Each row of a before or after table is a point. One or more steps were done to the points. Then noise was added and the rows were shuffled. The steps act on columns, c1 being the first. Write out the steps. A step turns or swaps two columns, mirrors them in a line or flattens them onto one, adds a multiple of one to another, or multiplies or shifts one. Angles are multiples of 10 degrees, from the lower column toward the higher: turns from -170 to 170, lines from 10 to 170 but not 90. Use the fewest steps. Two steps may share a column if one is a turn and the other turns, adds or multiplies; they go together, in the order done. Otherwise the lowest column goes first.

Before:
[[-20  10]
 [ 13 -57]
 [ -9 -14]
 [ 49  40]
 [ 18   2]
 [ -3  12]
 [ 35  16]
 [-19 -19]
 [ 18  38]
 [ 10  46]
 [ -3 -23]
 [-31 -10]]
After (12 x 2):
[[ 25  -6]
 [ 23   8]
 [-40  -3]
 [-45 -18]
 [-60  22]
 [-13  -9]
 [ 43  44]
 [ 17   2]
 [ 26 -18]
 [-30  20]
 [  2 -19]
 [-10  15]]
Steps: turn c1 and c2 by 120 degrees

Before, 10 rows:
[[  3  50  16 -24  31 -13]
 [ 21  -2  28 -19  -9  42]
 [ 40  13  13   3  48  -7]
 [  6  22 -25  27  -1  -4]
 [ 49   7  22  -9 -31  40]
 [-42  15  -5  43  21 -19]
 [-30  -3 -48  36   7 -29]
 [ -3  10   9 -37  35  -8]
 [ 46   5  47 -15 -18  -6]
 [-32   7 -19  45   0   0]]
After:
[[  2  48 -20 -34  18  14]
 [-59  19  12  29  15 -20]
 [-42  33  32  14  18  21]
 [-34  16  22   4  21 -32]
 [ -4   2 -33   5 -27   5]
 [-36  18   1 -47 -12  20]
 [ 31  -7 -18   9 -44 -12]
 [ 47   7 -14 -11 -46   3]
 [ 37 -32 -35  -2 -37  15]
 [  5  14   0 -41  30   7]]
Steps: turn c1 and c6 by 160 degrees; turn c2 and c3 by -40 degrees; mirror c4 and c5 in the line at 140 degrees

Before (14 x 9):
[[-45   7 -25   0 -11  16  -3   8  20]
 [-24  44   3  22  51   3   1  -9  26]
 [-25 -10  -2 -20 -31  34 -29   1  11]
 [ 11   2   9  21  26 -21  10  -9   2]
 [-36 -12  23  27  23   8 -11   0 -22]
 [ 14 -15  31   4  -6  30   0   5   8]
 [-54   8 -29 -17  38 -37 -44  -1  35]
 [  6   6  -7  16  -7 -13   1  17 -37]
 [-12   3 -19 -29  24 -15  24  28 -31]
 [ 19 -29 -27  24  19   2  18 -13   0]
 [-10   4 -27  32   5   2  -1  -5   5]
 [ 20  17  -9 -10  18 -27 -17  60  18]
 [-24  14 -19  28   1 -14   3 -23   1]
 [  5 -16   9   5  28   3 -55 -38 -12]]
After, 14 rows:
[[  8  11 -12  16  -5  -8  -9  -2 -33]
 [ 33 -20   1   1  31  11  54  22  -6]
 [ -1   5  -3  36   4 -30  10 -10   3]
 [-12  47   2  19  51   2  18 -15  23]
 [ 46  18 -28  -9  19  -8 -43  -9  21]
 [-18 -31   3  28  19 -30  -8  22  -4]
 [ -6   6  18  -4 -12 -23  16 -41  20]
 [ -9   4 -17 -27  25 -21 -28 -24 -33]
 [-20  13 -14  29   5 -17  29  -7   1]
 [ 23  12 -32 -17  37 -33  44 -46  34]
 [ -8   4 -24  18  24   9  -6  12   2]
 [  2  -8   9  27  22  22  23 -31 -24]
 [ 19  -8  34 -20 -33  -7  24 -20  15]
 [  4 -17  32   3  -8  30 -13   7   6]]
Steps: turn c1 and c8 by 120 degrees; turn c1 and c7 by 120 degrees; swap c3 and c6

Before, 12 rows:
[[ 19   9 -17  -2  -4  12  -1  11  -5  24  -4   5]
 [  1  -9   5  -6  -7  -8 -11  13   9 -14   0  15]
 [  4   0 -12 -10  10  -3  13  10 -21  18   0   4]
 [ 29  -5  -9   0   6 -12  10  16  -8  19 -10 -10]
 [-18 -22   0  16 -11   3  -5   2   6  -7  -4   6]
 [ 20 -10   7 -21 -15   7 -18 -23 -27  18  -9  -1]
 [ -8 -10  -8   0  -9   4 -22  13 -10 -13 -10  -4]
 [ 23   4  -8  11  27   1   2  14 -12  19   9  -1]
 [-26 -10   3   4  -1  -8 -24  12  13   2 -12   5]
 [ 11  11  14  -5 -18   4  -6   3 -21  13  -3  -7]
 [-19 -14  -8   4 -15  -6 -21  21  14   0  17  -7]
 [ 20   0   0 -13  13  20  10  13  -9  23  -1 -13]]
After, 12 rows:
[[ -6   2 -15  -6  12   9 -27  10 -12  -8   0  15]
 [ 35  -7 -29   0   1  12  25  -8 -16   1 -10  -9]
 [ 29 -11 -19 -12  -6 -20  24  -9 -13   7  -1 -13]
 [ 12  -8 -32 -10  -5   3  33 -21 -10   9   0   4]
 [-20  -2 -20  17  25  -3 -12   6  -2   2  -4   6]
 [ 28   8 -37  -2  -5 -12  -3  -5 -11   8  -4   5]
 [-13   2 -28   0  13  -4 -55 -10 -13  -5 -10  -4]
 [-16   6 -29   4  19   6 -52  14 -21   6  17  -7]
 [ 26   7 -13 -21  16  -7 -46 -27  23   3  -9  -1]
 [ 15  21  -6  -5   0  -4 -16 -21  -3   5  -3  -7]
 [ 29 -21 -28  11 -17  -1   5 -13 -14   3   8  -1]
 [-21  -4 -17   4   9   8 -61  14 -12  11 -12   5]]
Steps: turn c1 and c10 by -30 degrees; multiply c10 by 0.7; mirror c2 and c5 in the line at 150 degrees; shift c3 by -20; multiply c6 by -1; multiply c7 by 2.5; turn c8 and c9 by -90 degrees

Before, 8 rows:
[[  5 -18   1   2 -16   8  -7  30  -2 -11  12  11  -7 -18  -3   6   0  -1]
 [  8  -8   7   4 -11   3  -2  22   2   5  11  -8   2  -8   3   1   6  -4]
 [  2   8  11 -20  -9   6  -7   1  -7   0   2   1  -1   2   4   2  -6   6]
 [-10   3  -5   7   6  -4  -8  14  14  -8 -22  -1  10  14   2  -2  15  -3]
 [  8   9  12 -14  -6  -4  -8  -1   0  -2  13   7   7   5   8   3 -20   9]
 [ -4   3  -2   9  11 -12  -5   8   6   2 -15   2   6  -2  15  -7  21  -2]
 [-13   3  -2   6  -1 -20  -4   5   8  -3 -22  -8   2   9  15   1  13  -5]
 [ -8   1   5 -19   0   3   4  -5   1   0   5   2   8  13  18  -1  -7  -3]]
After:
[[ -6  -7  -8   9 -16 -36   4   8  -8   2  14  -4   6  -2 -12   6  21  -2]
 [  1  12  -6   4  11   9   5  22   1   5 -14   7   2 -13   2   2   6  -5]
 [ -6  -6   3   8  -7 -12   8  14  -2  -8  24  -2   9  23  -5  14  15  -2]
 [  2  -5 -14 -14  20 -12   5  -1   3  -3 -15  -9   8   8   2   0 -20   9]
 [  0  -2 -11 -20  24  18   6   0   1   0  -3  -3   0   3   4  -7  -6   6]
 [ -4  -3  -8   6   5 -60   6   5   1  -3  25   6   2  14 -13   8  14  -5]
 [  9  -1 -15 -20   1   9  -4  -5  -1   0   1  -1   8  20 -11   2  -8  -3]
 [  5  24   1   2  10  24   3  30   5 -11 -12 -14  -8 -28   2  -2  -1  -2]]
Steps: turn c1 and c11 by -140 degrees; turn c2 and c5 by 150 degrees; multiply c5 by 2; turn c3 and c15 by 140 degrees; multiply c6 by 3; turn c7 and c12 by 160 degrees; swap c9 and c16; multiply c14 by 1.6

Before, 8 rows:
[[ -4 -14 -30   3 -18   4 -20   9  12  16   4  27   0   0 -23 -23  21  -2
    5   1   6   1   0  -7]
 [ 11 -17  -7  -2 -12  -8   2   7  13  10 -31   8  12  -7 -10   6   2   2
   20  10   2  14   4   7]
 [  5   4   8  -2   6 -21 -11 -12  15  11   8  -1   1  -1 -41  -9  -1  -2
   13   1 -17  -1  17 -11]
 [ -9  19 -12  38  26   2  13 -10 -30 -43 -13 -54   2 -26  29  -3   3  -8
   -1   9   8 -30  -3   4]
 [  3  -3   9  -4  -5 -25 -13   7  -1  18  -1   9  13   0  -3  -8  12   3
   -1  11 -10  11  21  32]
 [  1 -10 -27 -17 -24  12  -3   1  15   7  -6   1  25  27 -24 -47 -12  22
   -4  -9   7 -10 -11  -1]
 [-38   2 -13  21  33   5  15 -29   3 -49  -3 -43 -13 -18  37  15  10  -4
   14  21   3 -29   1  15]
 [  5 -22 -15   4 -23   4 -26   8  24   6  11   6  11 -11  -7 -11  13  -4
   12   1 -32  21 -19   2]]
After:
[[  0  30 -13  29   9  27  14  -9 -30 -44 -13   4   1 -59  29  -4   5  -8
   -9  10   9 -31  -3   4]
 [  5 -13 -31   7 -13 -12 -22   8  10  16   4 -13   0  22 -23 -23  21  -2
   -3   1   6   2   0  -7]
 [ 20 -18  -9   5   2 -15   2   6  12  10 -33 -11  12   3 -10   6   3   1
   12   9   1  13   5   7]
 [ 14   7 -13  19   8  34  16 -31   3 -50  -3   7 -13 -45  39  16  10  -4
  -38  20   3 -28   2  16]
 [ 14 -20 -15  11 -12 -18 -25   8  24   6  11 -12  11  -1  -8 -10  13  -3
    6   0 -32  22 -19   1]
 [ -3 -14 -26 -12 -27  -8  -2   0  15   8  -7  23  25  14 -23 -48 -12  23
    1  -9   8  -9 -11  -1]
 [ -1  -3   8  -1  19 -22 -14   7   0  19   0  -4  14   6  -4  -6  11   4
    4  11  -9  13  22  32]
 [ 13   3   7  -4  21  -9 -10 -13  14  11   8   0   2  -2 -40  -8  -1  -2
    5   1 -18   0  17 -10]]
Steps: swap c1 and c19; turn c2 and c4 by -20 degrees; add -0.3 times c22 to c6; turn c5 and c6 by 50 degrees; mirror c12 and c14 in the line at 60 degrees

Before:
[[  4  12  -7  -9   6   8  21  -2  18 -11 -25   4 -10   1  -9 -13 -10 -15
   -2  19  -8  -6  -3   6  -1  13 -12  -4 -22   0  -7 -23 -19   1  -2   4
   10  -7   3  10  -4  -1  11  24  -4  -3  10   6 -12  -7  24 -14 -28  -8
   31  13 -15  -1   6  -4   7  -6   8   4]
 [ 12   7  10  -1   2  -4   7  -6  -4   5  -2  -1  -1   3  -2  -2   2  -1
    1  -7   7   4   9  -3   3   4 -13  -3 -10   1   1   4  -4 -21   2   7
  -12   6   5  -6   3  -3  27 -10  -9  -7   1  -6  -3  -6 -13  14  12   8
    0   1   5  -5  -1  10  -9 -10 -10  -6]
 [ 13   6  10  -6   1  -8   3 -13  -2   9  12  -3  -7  -1   2  -7   1  -9
    3   0  -2  11   3   3  -3  -2  -6   0  -5   7   8   5  -8 -11   0   4
    0   3   6   3  -2   5  23  -9   8  -5  -8  -3   2  -9  -4   0   5   9
    9  -8  -1   2   1   6 -10  -4  -4  10]
 [  6   6  -3  -3 -10  31   4  18  -5 -10  -3   2 -12  -2   1   1  -4   2
  -10   8  -2   3   9  -1 -12 -19   9  -1   2  11 -13  -6  -5  13   7   7
    5   2  -2   0  -8   1 -11   1 -11  11   7 -13 -10   9  -2  -6 -16  -9
  -12   3   9 -13  16  -5 -10   5  -2  -7]
 [  7  11   0  -7  -7  14  -2  13   1  -3  13   0  -7   5  -3   7   4   8
  -17  10  -3  10   5  -6  -7 -17   9  16 -10   9 -13 -11   0  18  15  -2
    4   6   3   0 -10  -4 -13  11 -13  13  14   1 -16   7   2 -10 -14  -2
  -14   6  18 -24  11  -7  -4  -2   4  -3]
 [ 10   2  10  -6   6  -7   4  -4  -5   2   3  -1  -5  -1  -6  -1  -3   0
    4  11  18   7  13  -4   8  10  -2 -14 -10   1  11   5  -3  -4   8   2
  -11  -6   3   1  -2   5  14  -3  -3  -6  -4  -3   2  -6  -9   5   7  -3
    3   3  -8   4  -8  -6   1   1 -10  -4]
 [  2   7  18  -2   4  -3   4  -7   2   8   1  -5  -5  -3   0   4  -6  -9
   10   0   5  -3  -7  13  -1   1  -3  -3 -13   7   2  11  -5 -16   2   9
  -15  -5  11  -5   7   5  18  -1  -6 -11  -4  -4   2   5  -8  10   8   5
    0  -5   3  14  -4   4  -3  -7  -7  -1]
 [  8  14  -9  -7  -5  12   4  10  -3  -5  -5   7 -18 -12  -4  15   1   7
   -7   4  -5   0   3  11  -7 -17   7  12  -2  15  -7 -16  -1  10  11   0
   13   4 -10   7 -17  -2 -10   2 -15   4   5   0 -16   9   2  -5 -14   4
  -13   4   9 -19  12   1  -3  -3   1 -15]
 [  6   4  11   1   6   5   5 -19   7  11   5  -1   2   5  -2  -1  -1  -9
   10   3   4   3   5  -3  10   5  -9 -11  -7   6   3   2  -4  -9   3  -6
  -13  11  15   6  -8  -1  13 -13   5 -11  -3  -7   8  -6  -6  13   6   6
    1   1  -2   7  -8  -1  -1 -12 -11  -2]]
After (9 x 64):
[[  3   7  16  -3   5  -2   4  -6   1   8   1  -4  -5   4   0  -3  -6  -9
    9  -1   5  -2  -6  14   0   1  -4  -3 -13   7   2  11  -5 -15   2  10
  -20  -5  11  -4   8   4  18  -1  10 -12  -3  -5   2   6  -8  10   7   7
    0  -6   3  13  -4   5  -2  -7  -8   0]
 [  6   5  -3  -3 -10  31   5  18  -4 -10  -3   3 -12  -4   0  -2  -5   2
  -11   8  -2   3   9  -2 -13  55   9  -2   1  12 -13  -7  -5  13   7   6
    8   2  -2 -11  -8   2 -10   0   3  11   7 -13 -11   9  -1  -6 -15  -9
  -12   3  10 -13  16  -4 -10   5  -1  -7]
 [  5  11   1  -6  -5  13  -1  13   1  -2  13   0  -7 -11  -3   7   3   9
  -18  10  -3  11   6  -6  -7  42   8  16 -10  10 -14 -11   1  17  14  -2
    8   7   3 -13  -9  -4 -14  12   4  13  14   1 -16   7   3  -9 -13  -2
  -14   6  18 -23  12  -7  -4  -3  -2  -4]
 [ 12   6  10  -7   0 -10   2 -13  -2   9  12  -2  -7   0   3  -7   1  -9
    3   0  -2  11   3   3  -3   6  -5   0  -5   7   8   5  -7 -12   0   4
   -8   2   6   5  -1   4  23 -10  -7  -4  -8  -4   1  -9  -3   0   5  10
    9  -9   0   2   1   6 -10  -3   4   9]
 [ 10   2   9  -5   6  -7   3  -4  -5   1   3   0  -4   5  -7  -8  -2  -1
    5  11  18   8  12  -3   8 -27  -1 -14 -11   1  12   5  -3  -4   9   2
   -7  -6   2  -4  -3   5  14  -4   0  -5  -5  -4   2  -7  -9   5   7  -4
    3   3  -8   4  -7  -5   2   1  -5  -3]
 [  6  13  -9  -6  -5  11   4  11  -3  -5  -4   7 -18   6  -5  12   1   8
   -7   5  -4   0   3  11  -6  59   7  12  -1  16  -5 -16  -1  10  11   0
   17   4 -11 -19 -17  -2  -9   1  -6   4   4  -1 -17   8   3  -5 -13   3
  -14   4   9 -19  12   2  -3  -3 -12 -14]
 [  5   3  11   1   6   5   4 -19   6  12   5   0   3  -3  -1 -10   0  -9
   10   2   4   3   5  -4  11 -19 -10 -12  -7   6   4   2  -5  -9   4  -5
  -12  10  15   2  -6  -2  12 -13 -11 -11  -3  -6   8  -6  -5  14   7   6
    2   2  -2   7  -8  -1  -1 -11  -7  -1]
 [  3  11  -7  -9   7   9  21  -2  19 -11 -25   4 -10   3  -9  -1 -10 -15
   -1  19  -8  -5  -3   6  -2 -38 -11  -4 -22   0  -8 -25 -18   1  -2   4
   23  -7   2  -9  -4  -1  10  24 -14  -3   9   6 -12  -7  24 -13 -28  -8
   31  13 -14  -1   6  -4   8  -6  16   4]
 [ 12   7  10  -2   3  -4   7  -6  -4   5  -1   0  -2  -1  -4 -10   2  -1
    2  -8   7   5   8  -2   3 -14 -12  -4 -10   1   1   4  -4 -20   1   8
  -11   6   5  -5   3  -4  27 -11  11  -7   2  -7  -3  -5 -12  15  12   8
    1   1   4  -5  -2  10  -8 -11  -5  -6]]
Steps: turn c14 and c26 by -160 degrees; multiply c26 by 3; turn c16 and c63 by -50 degrees; add 1 times c56 to c37; multiply c40 by 1.6; turn c40 and c45 by -110 degrees

Before, 12 rows:
[[  1   9 -26 -10 -18 -16 -38 -18  -2 -16  -1 -10 -21   0 -15   3 -12  60
   -2  16   9 -11 -18  25  27  14  27   6  38  -1  13  36 -16 -23   9  18
   33  10   1   2 -20   0  25  16 -18 -10 -25  20  25 -27  35  11  -9   8
  -11  33   5 -27  -3  38 -11  10  13   7]
 [  4  13  -6   9   9 -16   2  -7 -11  29 -13   9  -8   9   8  10   8 -16
    5   3   2  11   5  10   0  12  -2 -26  18  18 -12   2 -15 -30  -5  12
  -21  -3   5  -8  16  -8  -2 -22  19  -5   7   7 -22  10 -17   4 -15 -37
   15   2 -11  14  -6 -16   3 -21   3  -7]
 [ 10  -7  -8  -3  13  -6  12  15   6  14 -10  -9 -12  22   4  -7  19  -1
   -7  22   0  12  16 -18 -17   8   4 -26  27  24 -11 -13  -5  -8   3  -7
  -17 -19  19   3   5  -6  11 -16  23 -38  -6  -3 -23  -2 -17 -20 -14 -18
    0  -3 -36  15  -5  -7  17 -15  19  -2]
 [ -9 -24 -13  26 -27  -1  15  35  -5  14  -4   7  19  -2  -3   8  -7   0
    7  16  12 -35 -27   9  21   0  -9   0 -14 -58 -46 -18 -17  23  -8  21
   29  -2   2  -3   7   6  16  10   7  14  18   0 -12 -37 -20  46  -5  -7
  -15  40  20   6   8   7 -19  -3   5 -16]
 [  9  13   8   3   6  -7  15  -8  14   2   4   8  -2  11   7   7   3  -9
   -3  -4   3  11  11 -10 -12  24  -9 -49  22  13   7 -13  -5  -3  -6   7
  -16   1  24   9  12  -9   4 -18   1   4 -10  13 -26 -22  -5  -1   7  -7
   28  -4 -10   5  -9  -6  13  -1  32 -21]
 [ -7 -24 -11   8 -14  -7  17   9  15  -9  -5   9  19 -15  -4   8 -11 -16
   14 -11  18 -44 -21  17   8 -22   5   4  -8 -40 -37 -10  -2   1  16  19
   18   5   8 -20   3  13  38  14  14  14  20  10   1 -21  -4  48 -14  11
  -14  43  28  22  19  29  -3 -24  -6  11]
 [ 13   4  -8  22   1  -4  -5  -3   8  15  -2  -4  14  21   5 -12   7  11
  -10  14  -9  17  13 -10  -6  11 -18 -16 -12  18 -12 -17   8  -7   5  -1
  -26  -4   7 -14   6 -17  16 -14  -7  -2  15  -6 -17  -6  -7  -6   5 -10
   11  -1 -11  18 -29 -10   3   0  -2  -1]
 [  0  -9  -3   2  14  -9  10   0   0   2   7  -1   3  17 -10 -21  14  -8
    9  15 -11   4  23  -7  16  21  15 -21  12  22   2  -9   3 -23  15   3
    2  -3  20  -3 -25  -2  -7 -21   2  -1 -20   5 -25  -3 -20  -3   9 -29
   14 -16 -10  27 -25 -25   8  -7  40 -14]
 [ 15   9   4  -8   3   0   4  -1 -17  15   5  -9   6  -3  16   6  22 -28
   11   3 -26  11  11 -13 -13  10  10 -11   4  24  19  -6 -14  -6 -18   7
  -13  -9  22  19   3  -2  -7 -12   6 -18   3  13  -9  14  -7   0  -7  -3
   15  -1 -31  19 -23 -12  11  -6  23  -9]
 [ 17 -11  -1  -6   3  -1 -26 -15 -24  -5 -12   5   4  14 -12   9 -12  41
  -17  27  23 -15 -34  25  23  -1   5  30  31  -5  20  31  -8 -37  31  17
   27  -5   7   8 -22 -10  13   8  -9  -1 -15  18  30 -23  42  -6  24   6
  -12  13   5 -36  11  58   1  13  14  -8]
 [ -8   8   7  12  -3 -18  12 -20   8  18  -5   3 -12  -9   4  -8   4  16
    6   4 -15  -7  -4 -29 -11  18  -4  -8  15  16  -1   0  -7 -20  -1   9
  -19 -20  14   7  -7 -19   8 -16  18  20  13   2  -1 -23  -3  -2   2 -23
    3   0 -29  13  -7 -10  13  -9  14 -12]
 [ 10 -12 -28  19 -15  27  -2  30  13  -4  -7  13  27 -24 -15  -8   8   7
   12   4  -9 -26 -20  11  16 -11 -17   0  13 -55 -44 -12  11  14  10   0
   44  -1  25 -27  -1  -3  -3  13  13  10  25  20  -8 -22 -23  46 -11  -8
  -10  33  26  -7  17  32 -13  -3 -10  -5]]
After, 12 rows:
[[ 13   4  -8  21   0  -4  -5  -3   9  15  -3  -4  15  22   4 -12   8  12
  -12  15 -10  17  10  -9 -19  11 -16 -16 -12  18 -13 -17   8 -10   5  -1
  -25 -15   7   1   6 -15  15 -43  -8  -2  15  -6 -17  -5  -7  -6   5 -10
   11  -1 -10  18  26 -10   3   1  -2  -1]
 [ -8   9   6  12  -3 -18  11 -19   7  19  -5   1 -11  -8   4  -8   5  16
    6   4 -15  -8  -4 -30   5  18  -1  -9  16  16   0   1  -6 -21  -1   9
  -19   5  14  20  -6 -20   8 -46  18  20  12   2   0 -24  -3  -1   2 -23
    3   0 -29  12  12 -10  13 -10  14 -12]
 [  0  -8  -3   2  14  -9  10   0   0   2   8  -1   3  17 -11 -21  15  -8
    5  15 -11   4  25  -7 -37  21  18 -21  12  21   1  -9   2 -20  15   2
    2  -3  21   2 -26  -2  -6 -51   1   0 -19   5 -24  -3 -18  -3   9 -29
   14 -16 -10  27   9 -24   8  -7  41 -14]
 [ 14  10   4  -8   2  -1   5  -1 -17  15   5  -8   7  -3  16   6  22 -28
   10   4 -27  11  13 -12  -6   9  11 -11   4  25  18  -6 -14  -4 -18   8
  -14  17  23  12   3  -2  -8 -41   6 -18   3  14 -10  13  -7   0  -8  -3
   15  -2 -31  19  25 -13   9  -6  23  -8]
 [  9 -14 -28  19 -15  27  -3  30  13  -4  -7  13  27 -23 -15  -8   9   7
   15   3  -8 -25 -17  11  -1 -12 -20  -1  13 -54 -44 -12  11  11   9   0
   43 -27  25  -4  -1  -3  -3 -17  13  11  26  20  -8 -21 -22  47 -11  -8
  -11  33  26  -8 -23  32 -12  -3 -10  -4]
 [ 17 -11  -2  -5   3  -1 -26 -15 -23  -4 -13   5   4  14 -13  10 -12  41
  -10  26  24 -15 -37  24 -14   0  12  29  31  -5  20  31  -7 -35  30  16
   27   7   7   6 -23 -10  13 -22  -9  -3 -15  17  30 -24  42  -7  24   6
  -12  14   5 -35 -23  58   1  13  14  -8]
 [-10 -23 -13  27 -27   0  15  36  -4  15  -4   7  19  -2  -2   8  -7   0
   13  16  13 -36 -26   9 -14   0 -13   0 -14 -59 -46 -16 -17  22  -8  22
   29  -3   3   1   7   6  17 -20   8  14  18   0 -12 -36 -20  45  -5  -8
  -15  39  21   7 -21   6 -18  -3   6 -16]
 [  3  13  -6   9   9 -16   2  -7 -12  30 -12   9  -7   9   8  10   7 -15
    4   3   3  11   7  10  -5  12   3 -25  17  17 -14   2 -15 -29  -6  12
  -22  -9   5   1  16  -9  -1 -52  20  -5   7   7 -22  11 -17   4 -15 -37
   14   2 -11  15   5 -15   3 -20   3  -6]
 [ -7 -24 -11   8 -14  -6  18   9  15  -8  -5   9  19 -15  -5   8 -11 -16
   17 -11  17 -44 -17  17   8 -21   5   5  -9 -40 -37 -10  -2   2  15  18
   17 -18   8  -9   2  14  37 -16  15  14  20  11   2 -21  -4  48 -14  12
  -14  44  28  22 -20  29  -4 -24  -6   9]
 [  1   9 -26 -10 -18 -16 -38 -18  -1 -17   0  -9 -22   0 -15   3 -12  60
    2  16   9 -11 -18  25 -29  15  30   6  37  -1  13  35 -16 -19   8  18
   35   3   1  -9 -20  -1  26 -15 -17 -11 -25  21  25 -27  35  10  -9   8
  -11  33   6 -27 -15  38 -11  10  14   8]
 [ 10  13   8   2   7  -7  14  -8  14   3   4   9  -2  12   7   7   3  -9
   -6  -3   3  11   9  -9   4  24  -9 -50  22  12   7 -14  -5  -5  -8   7
  -17   9  24   0  12  -9   4 -48   1   5 -10  14 -26 -22  -5  -1   7  -6
   27  -4 -10   5  15  -5  14  -1  32 -21]
 [ 10  -7 -10  -2  12  -6  12  15   5  14 -10  -9 -11  23   6  -6  18  -2
   -9  22   1  12  13 -18  13   8   5 -26  27  24 -11 -14  -4  -7   3  -7
  -17   0  19  20   5  -5  10 -46  22 -37  -6  -4 -24  -2 -17 -20 -14 -17
    0  -3 -36  16  15  -7  17 -14  18  -3]]
Steps: turn c19 and c23 by 10 degrees; turn c25 and c59 by -140 degrees; multiply c25 by 1.3; turn c27 and c34 by 10 degrees; turn c38 and c40 by -80 degrees; shift c44 by -30
